Each point is reached from the start by the listed moves, each made 0, 1 or 2 times, or once backwards (-1), plus a little noise. Say if it took an odd or an even number of moves. Then give how often each move was made.
In the rows, 128 means zero.

Moves:
(1): [134 142]
(2): [ 79 145]
Start: [132 126]
Points:
[143 153] -> even (2, 0)
[ 48 188] -> even (2, 2)
[187 121] -> even (1, -1)

Moves:
(1): [108 101 115 126 147 138 123 128]
(2): [103 147 144 138 159 135 130 142]
(3): [122 158 170 170 147 140 119 128]
(4): [155 129 127  98 158 126 124 113]
(5): [120 140 131 143  93 144 151 131]
(6): [ 88 107 131 123 132 125 118 134]
Start: [153 131 121 132 125 115 121 133]
Points:
[128 155 113  97 162 131 155 149] -> odd (0, 2, -1, 1, 1, 0)
[211 168 175 179 179 142 101  99] -> even (1, -1, 2, 1, 0, -1)
[ 45 158 169 142 172 112 112 173] -> odd (-1, 2, 0, 0, 0, 2)
[ 37   7  56  78 150 118 100 147] -> odd (2, 0, -1, 0, 0, 2)

Moves:
(1): [120 144 122 136 127 130 128 125 128 123 130 119 132]
(2): [128 134 135 133 144 132 124 128 137 119 114 122 129]
(3): [136 147 132 119 121 140 125 136 131 146 131 117 117]
(4): [124 134 120 131 130 121 124 133 138 119 129 115 136]
(5): [118 121 135 120 141 144 114 126 160 122 113 141 118]
(6): [126 138 131 117 126 109 127 124 105 130 134 120 120]
(7): [130 112 127 115 144 141 122 129 140 136 132 141 130]
(8): [140 128 125 125 118 124 128 116 116 143 137 129 125]
(9): [141 123 125 124 122 128 127 134 117 150 159 144 119]
(10): [124 128 115 122 131 132 123 133 119 141 125 137 117]
(11): [133 129 136 121 133 127 128 131 142 148 124 146 131]
Start: [140 121 128 116 115 133 127 111 135 118 139 124 129]
Points:
[184 151 121  45 101 117 120 137  92 223 219 129 107] -> odd (0, -1, 2, 1, -1, 2, 2, 0, 1, 0, 1)
[207 130 121 136  60 101 146 108 103 185 224 138 142] -> even (0, 0, 0, 1, -1, -1, -1, 2, 2, -1, 1)
[120 109 148 137 184 164 105  87 249  68  73 129 176] -> even (1, 2, -1, 1, 1, -1, 1, 1, -1, -1, 1)
[204 130 147 113 106 101 138 121 104 202 184 165 115] -> even (-1, 2, 0, 0, -1, 0, -1, 1, 2, 0, 2)
[121 161  75 114  95  88 103 100  48 139 204 122  83] -> even (2, 0, -1, 1, 1, 2, -1, 1, 2, 2, -1)
[194 174 104 113  81 162 125 116  99 211 189 111 103] -> even (1, 1, 2, 0, -1, -1, 0, 2, 1, 1, 0)

Moves:
(1): [129 131 120 121 132 129 123 122 116 135 133 128 132 127 126 120 131 132
 128 132 121 130 130]
(2): [119 125 133 137 130 135 133 122 139 137 131 126 129 130 119 130 119 137
 131 129 126 122 136]
(3): [138 133 115 123 144 129 132 131 131 120 126 124 134 140 126 127 129 141
 127 121 131 133 135]
(4): [122 128 137 119 120 133 129 127 136 138 132 123 134 119 133 130 132 133
 136 137 130 126 122]
(5): [138 133 134 126 125 128 124 132 126 126 128 131 129 130 133 134 128 129
 124 126 128 128 132]
(6): [134 116 130 137 114 123 131 127 126 133 132 135 135 138 126 132 133 130
 131 121 132 121 128]
(7): [129 118 125 139 133 129 125 133 134 114 134 125 131 120 122 133 133 129
 119 142 127 124 126]
(8): [120 124 130 130 127 124 120 128 128 124 121 124 126 121 137 131 127 131
 124 127 132 125 126]
(9): [125 122 131 128 137 129 134 129 130 126 126 124 134 132 117 125 125 132
 127 125 132 125 124]
(10): [126 122 115 124 129 134 131 125 127 121 130 121 124 138 131 121 121 135
 127 125 123 124 126]
(11): [120 125 132 130 123 119 130 127 114 136 131 121 122 127 121 129 126 119
 131 139 126 125 121]
(12): [126 129 133 129 119 127 128 121 132 127 128 122 128 143 130 122 140 127
 110 127 127 118 133]
(13): [122 109 127 128 134 135 143 129 114 137 130 128 126 136 133 131 135 118
 124 138 123 130 128]
(14): [115 127 128 113 129 129 132 127 130 117 128 129 114 117 127 131 136 132
 121 146 135 122 131]
(15): [134 131 126 126 125 124 137 126 119 122 125 122 141 117 129 127 115 123
 139 126 129 147 118]
(16): [126 120 130 133 128 133 127 132 137 131 129 122 127 124 125 138 125 133
 123 120 126 123 127]
(17): [132 128 130 124 126 128 128 127 128 132 126 132 121 134 131 131 131 125
 121 130 128 133 121]
(18): [128 133 124 118 129 127 132 137 125 137 127 128 125 123 125 132 118 129
 122 136 137 117 120]
(19): [127 127 127 122 128 127 131 116 128 128 126 135 123 127 137 130 126 121
 135 131 131 122 121]
(20): [129 121 129 122 125 131 117 114 136 138 132 128 138 134 126 126 126 117
 131 129 132 127 127]
Start: [127 123 132 130 125 122 123 121 124 132 130 127 133 121 130 118 138 129
 140 131 128 130 130]
Points:
[150  39 118 120 120 144 166  88 118 186 144 148 138 249 127 124 127  89
 107 120 149  56 103] -> even (-1, 0, 0, -1, 1, 2, 0, -1, 2, 2, 0, 1, 2, -1, -1, 0, 1, 2, 2, 2)
[ 74  69 134 116  66 115  86  64 116 201 164  99 159 100 121 102 108 135
 194 160 129  92  88] -> odd (2, 1, -1, 2, -1, 2, 0, 2, 0, 2, 2, -1, -1, 0, 0, 0, 0, 0, 0, 2)
[ 96  63 120 146  89 146  95  58 154 158 150  98 162 149 152  94 143 148
 114 123 112  71 119] -> odd (2, 1, -1, 1, -1, 1, 1, 2, 0, 2, -1, 2, 0, -1, 0, 1, 0, 0, 1, 1)
[ 88 106 141 100 166 144 123  80 185 129 154 101 134 139  82 110 185 144
 118 194 142 104 159] -> even (0, 1, 2, 1, -1, -1, 1, -1, 1, -1, 1, 1, 0, 2, -1, 0, 0, -1, 0, 2)
[ 94  37 126 191 127 151 210 105  97 151 165  56 191 176  78  90 128 157
 137 129  79 126 127] -> odd (1, 2, 0, 1, -1, 1, 1, -1, 2, 2, 1, 2, 2, -1, 2, 1, -1, -1, -1, -1)
[118  90 158 127  82 115 169 171  82 138 143 155 104 101 141 162 187 102
 115 181 144 108 137] -> odd (-1, -1, -1, 0, 1, 2, 0, -1, -1, -1, 0, 0, 2, 2, 0, 0, -1, 1, -1, -1)
